Rows are points. The points of each table are mixes of a few directions, plus a little noise. How many directions does each table use, and how many do they share? Where both have some left over, give the other angles between the two spaces (their principal angles), to ten degrees, smallest first.
In the rows, zero is written as 128.

First, 5 rows:
[[200 116 128]
 [ 65 138 127]
 [ 81 135 126]
 [232 111 130]
 [ 61 140 127]]
Second, 6 rows:
[[187 100 101]
 [110  83  46]
 [ 86 165 174]
 [ 50 146 138]
 [144 150 173]
 [191 125 140]]
Directions: first 1, second 2, shared 1

First:
[[ 97 129  57 142 112 130]
 [125 187 201  96 156 185]
 [190 131 222 126 125 103]
 [192 102  96 138 102  69]
 [100 116  70 154 105 117]
 [ 48 153  67 126 136 181]
 [ 99 135 144  72 191 182]
 [197  93  79 138 103  62]
 [101 106 216 161 119 120]]
Second:
[[ 88 167 131 144 157  84]
 [141 115 127 123 118 142]
 [181  77 124 106  88 185]
 [209  50 122  96  68 216]
 [ 51 202 134 159 184  45]
 [197  62 122 100  78 202]
 [ 91 163 131 142 155  88]
 [116 140 129 133 137 115]
 [ 76 178 132 149 167  72]]
Directions: first 4, second 1, shared 0; angles 70

First, 9 rows:
[[142 115 132 144 111  97 132 137 142]
 [165 104 138 164 101  63 106 160 142]
 [ 91 146 121  95 141 178 178  89 134]
 [ 88 179 109  79 202 249  60 114  51]
 [125 131 127 125 133 136 123 127 123]
 [107 120 131 117 102 118 227  89 180]
 [148 104 137 151  94  71 155 137 162]
 [140 122 130 139 125 113 109 142 124]
 [146 131 127 139 143 128  62 156  96]]
Second:
[[116 137 121 118 131 142 154 112 137]
 [130 180  80 122 153 165 120 116 139]
 [130 114 142 130 128 123 105 140 109]
 [117  98 150 127  96  97 192 112 158]
 [198 150  94 181 135  78  18 191 122]
 [ 93  65 201 104 125 138 117 131  64]
 [111 152 104 114 127 150 189  92 165]]
Directions: first 2, second 3, shared 2

First (11 x 14):
[[121 144 109 136 107 131 114 128  97 102 139 145 112 137]
 [110 167  81 146  74 132  92 126  53  63 151 167  87 150]
 [142  97 164 115 169 124 154 130 186 177 109  98 160 111]
 [113 162  88 143  84 132  99 126  65  73 147 162  94 148]
 [111 165  85 144  78 132  97 126  58  67 150 164  89 148]
 [143  92 169 112 175 124 157 130 194 186 106  93 165 108]
 [143  95 165 114 171 126 156 131 189 182 109  96 162 110]
 [158  65 203  99 214 121 184 132 248 233  91  66 196  92]
 [133 117 142 123 144 127 138 129 149 148 121 116 141 121]
 [110 169  82 146  75 131  94 125  54  63 151 166  87 150]
 [125 137 119 133 116 130 120 127 113 114 133 136 119 132]]
Second, 11 rows:
[[118 113 108 113  82 121 101  99 114 134 158 167 156 106]
 [136  98 157 180 152 145 177 149 166 183 159  95 108 153]
 [181  90 135 249 181  78 174 100 236 122 106 125 142 117]
 [128 143 124 107 147 106  64 136 116  59 118 118  89 138]
 [177 153 144  39 143  89  67 121  98  38  89  81 138 162]
 [159 142 153 121 141 155 237 136 135 192  80  95 188 139]
 [122 146 124 127 120 153 191 128 121 169  94 140 166 111]
 [116 148 127 113 143 133 107 146 111 101 115 119  98 135]
 [106 156 106 119 136 121  88 132 110  79 100 148 103 110]
 [ 84 117 121  83  80 153  72 139  77 143 199 143  97 134]
 [ 82 101 108 158  82 155 130 123 122 186 189 176 123 103]]
Directions: first 1, second 5, shared 0; angles 40

First (9 x 20):
[[190 144  62  65 114  91 120 121 130  73 137 113 141 134  89 131  93 103
  149 113]
 [135 130 121 122 127 124 127 127 128 122 129 127 129 128 124 129 124 125
  130 126]
 [127 131  94  69 107  62 121 121 151  87 122 126 168 155 121 107  84 107
  118 101]
 [124 125 148 159 139 160 132 132 117 151 130 130 109 115 134 137 151 139
  131 141]
 [ 97 115 212 249 167 245 143 142  93 218 132 138  61  84 159 158 212 172
  132 176]
 [131 132  88  60 104  55 120 120 153  80 122 125 172 158 118 106  78 104
  119  98]
 [131 125 164 192 151 200 136 136 103 172 135 130  84  98 135 151 177 151
  140 158]
 [162 135 106 117 129 134 127 127 120 114 136 121 120 120 110 138 126 123
  143 130]
 [ 57 114 156 118 114  80 127 125 157 135 109 142 167 159 162  95 107 127
   91 109]]
Second (9 x 20):
[[175 131 121 162 151 171 115 125  90 153 136 105  62  84  85 198 162 143
  174 160]
 [184 125  93  73 127  79 121 103 131  51 145 163 158 159 118 116 112  95
  126  76]
 [ 74 132  98 100 103  55  90 131 139 177  84  44 104 104  69 195  77 144
  156 166]
 [165 139  92  88 118 112 132 126 135  85 138 132 151 141 120 107 106 109
  129 111]
 [ 76 122 182 178 133 178 149 146 134 172 125 142 132 127 175  95 153 147
  100 145]
 [176 129  87  89 127  87 108 110 120  88 132 123 121 129  87 161 113 112
  153 111]
 [115 140 162 171 130 216 171 159 133 151 144 147 144 125 183  60 154 139
  100 147]
 [ 94 111 181 156 138 144 145 124 137 127 135 181 154 154 185  82 154 129
   88 102]
 [ 94 123 139 132 124 110 120 128 134 149 114 116 126 127 127 139 120 136
  124 134]]
Directions: first 2, second 4, shared 2

First, 9 rows:
[[138 132 119  92 168 139 128 129 102 152 148 142 115 111 138  94  83 115
   86 114 110 122 108 115  95  97 152 132  87 135 128  87]
 [111 118 147 201  50 107 128 129 180  81  89 104 157 164 109 199 219 154
  211 157 167 141 167 150 191 190  79 125 215 110 125 205]
 [138 132 118  87 170 139 128 126  97 154 150 142 113 110 140  89  77 115
   81 114 106 121 106 116  92  95 154 130  78 137 129  87]
 [149 141 102  29 232 155 128 127  58 192 180 161  94  80 155  34   7  94
   17  91  74 112  75  98  43  49 193 133  13 151 131  25]
 [119 124 139 164  89 118 130 130 154 102 108 117 143 146 120 161 173 139
  169 141 147 135 149 140 161 159 102 126 170 120 127 167]
 [132 130 124 112 146 133 128 127 117 137 135 132 120 119 133 113 110 122
  110 123 120 124 121 123 116 116 140 128 111 133 129 111]
 [138 135 116  81 176 141 127 127  94 158 151 143 110 105 140  84  73 111
   74 111 102 121 102 114  87  91 159 131  73 138 128  78]
 [116 122 141 181  72 114 128 128 165  94 101 112 147 154 113 177 191 145
  188 148 157 138 155 143 173 172  93 126 190 116 126 183]
 [111 119 147 203  46 106 129 130 181  79  89 102 155 166 109 201 220 157
  213 155 171 141 169 151 193 191  79 125 217 110 127 206]]
Second (8 x 32):
[[ 75 174 192 140 104 132 103 127 109 162 106 132 148 161 125 147 164 167
  154 107 153  87 113  74 103 143 147 138 110 139 167 123]
 [ 80 187 176 106  93 127  97 139  75 163  43 166 100 134  62 109 169 144
  141  80 168  67 120 148 140 183 156 114 198 169 148 175]
 [163 101  58 116  80 123 175  96 135 187 128 155  90 204 143 102  62  90
  158 133 111 202 215 181 105 171 141 117 190 136 156 233]
 [131 139 146 111 118 139 131 136 117 133  95 145 122 109 112 118 151 115
  101 119 137 119 129 145 142 136 127 118 152 132 133 155]
 [125 138 120  87 108 131 117 120  85 156  65 162  95  89  96  96 150 107
  103 115 152 136 149 193 179 172 120 123 202 165 133 197]
 [162 116 144 138 166 146 149 174 177  57 153 101 146  98 137 139 129 109
   91 132 100  99  93 103 108  67 127 103  79  74  86  62]
 [154  72 115 154 189 135 135 124 179  74 219  77 190  70 202 162 133 132
   90 184  99 170  95  75 133  44  82 156  13  87 106  34]
 [131  92  72 174 163  88 122 111 152  99 211  89 137 154 148 149  69 157
  192 152 109 143 115 100 109 108 130 150  83 122  91  48]]
Directions: first 1, second 5, shared 0; angles 70

First:
[[127 127 131 127 128 129 128 124 126 134 124 119 124 133 131 123 122 131
  130 129 127 130 130 138 123 131 134 130 120 124 124 128]
 [129 129 121 133 127 128 126 138 135 112 141 153 138 116 120 143 142 120
  123 129 131 122 124  98 140 119 113 122 151 139 139 124]
 [126 126 140 118 130 129 130 111 114 158 103  81 109 151 144 101 102 143
  137 127 123 138 137 183 105 145 158 138  86 106 105 134]
 [126 126 139 118 129 129 130 113 115 154 106  86 111 149 141 104 104 141
  137 127 123 138 137 177 107 143 154 136  89 108 107 135]
 [127 126 135 122 130 129 129 119 121 143 116 103 117 140 136 114 115 136
  133 128 125 133 133 156 115 136 143 133 105 117 115 132]
 [127 126 138 119 131 129 130 114 117 152 108  91 113 147 140 106 107 139
  135 128 124 137 136 173 110 142 151 135  93 110 109 134]
 [128 129 124 132 127 128 127 134 133 118 137 145 136 120 123 137 138 123
  124 128 130 125 123 108 136 122 118 124 143 136 135 126]
 [130 129 123 132 127 127 127 136 134 116 140 149 136 118 121 140 139 121
  123 128 130 123 124 105 137 120 115 125 146 138 138 125]
 [133 132 100 150 125 125 124 166 159  64 182 232 171  78  95 188 186  97
  107 131 139 104 109   7 178  91  62 106 223 176 179 112]
 [127 128 129 128 128 128 128 126 126 130 126 124 126 130 130 125 126 128
  129 128 127 130 128 133 126 129 131 129 124 125 126 129]]
Second:
[[169 132 108 100 123  99 125 117 125 132 171 137 143 101 102 139 159 151
  165 104 101  94 100 103 153 143 127 126 122 139 183 114]
 [122 141 110 104 141 137 170 150 140 110 142 137 141 119 131 129 103 103
  142 135 130 135 135  92  92 115 125 132 127 140  89 124]
 [132 129 131 136 118 121 101 111 117 138 145 127 129 126 119 131 167 151
  131 121 117 122 105 130 159 140 112 124 132 121 169 120]
 [110 114 149 175 122 135  94 129 130 113 100 154 128 133 132 141 145 123
   78 135 155 135 137 137 158 111 110 115 174 128 141 131]
 [118 120 134 144 134 142 144 151 142 113  92 128 116 134 137 128  81  99
  108 149 146 131 165 130 107 117 148 130 127 133  83 152]
 [106 123 149 129 135 138 124 115 116 142  96 108 122 151 154 109 113 132
  106 126 149 157 135 175 104 123 130 130 129 108 103 118]
 [132 124 130 162 110 129  97 122 126 138 124 113 108 134 116 132 141 141
  125 145 111 112 128 138 170 146 135 128 106 122 153 154]
 [152 120 117 103 139 120 169 148 146 115 111 126 124 115 121 126  66 103
  146 127 130 108 159 117  90 126 170 133 107 143  89 149]
 [144 143 109  81 137 111 145 118 119 130 179 143 157 108 120 130 160 144
  162  99 116 126  91  98 118 128 105 127 139 135 156  89]
 [ 98 136 141 148 125 148 108 117 114 143 117 105 117 152 147 112 138 136
  115 141 129 155 124 158 129 134 119 133 116 106 116 128]]
Directions: first 1, second 5, shared 1

First, 8 rows:
[[159 146  93 137 148  94 167 102 129  78 112 135 134 134 143 131 165 133
  115 107 145 172 138  55 121 130 170  92 165  90 149 206]
 [ 95  74 159 121  73 160 117 182 169 187 160 130 126 100 123 138  74 124
  141 116 111 122 107 206 187 137  74 161  53 177  88  26]
 [161 108  90 143 129  91 194 126 172  93 123 150 136 121 146 134 145 130
  122  83 141 210 136  72 172 135 154  79 129  99 126 172]
 [ 85 117 143 119 123 141 115 123 133 188 156 156 119 119 106 136  85  83
  136 134 110 113 114 188 169 122  56 157  76 195 104  53]
 [125 170 126 122 154 128  98 100  78 107 112 111 122 143 124 123 155 129
  120 156 132  85 135 108  68 117 146 142 171 119 154 170]
 [115 101 147 129 152 141 128 120 150 196 136 164 129 138  93 103  83  93
  154 145 110 127 126 199 169 122  74 114  84 168  90  31]
 [124 166 104 127 126 110 128 109  95  86 128 117 122 123 145 153 163 127
  105 119 139 124 127  71  96 127 148 144 162 119 160 208]
 [159 140 157 122 120 159  80 164  95  92  92  60 136 141 144 104 158 204
  132 160 135  67 141 126  45 134 204 135 184  58 146 155]]
Second (9 x 32):
[[140  56 121 144 152 109 201 124 220 195 142 205 141 133  98 102  70  80
  161  99 116 222 128 181 249 131  71  58  50 159  65  18]
 [ 88 179 139 113 144 144  72  94  61 141 133 118 111 136 113 137 134 103
  118 166 119  53 124 142  72 113 100 181 147 165 151 139]
 [170  72 116 144 113 111 190 163 202 117 123 141 146 119 142 118 120 152
  139  87 136 210 133 116 191 144 156  69 105  90 101 112]
 [ 98 181 137 114 132 144  71 107  59 118 128 101 113 132 126 141 148 124
  113 161 126  53 125 123  58 117 125 182 162 144 160 165]
 [161 121 121 133  97 124 140 166 140  71 114  90 138 116 163 136 159 185
  117 106 145 147 132  80 109 142 194 117 158  69 144 186]
 [135 145 127 125 112 132 112 140 107  93 120  96 127 123 147 137 153 158
  116 129 136 109 129  99  90 132 163 143 158 102 150 175]
 [159 106 121 136 107 120 154 159 158  96 119 113 139 119 150 129 141 164
  126 104 139 164 132 100 140 140 170 104 135  86 127 151]
 [ 92 179 138 114 139 143  72  99  61 134 131 112 112 135 118 138 138 110
  117 164 122  54 124 135  68 114 108 181 152 158 154 148]
 [107 114 131 129 157 125 139 100 144 186 142 176 125 138  95 116  90  75
  144 136 113 140 125 176 174 119  65 117  86 179  99  57]]
Directions: first 4, second 2, shared 2
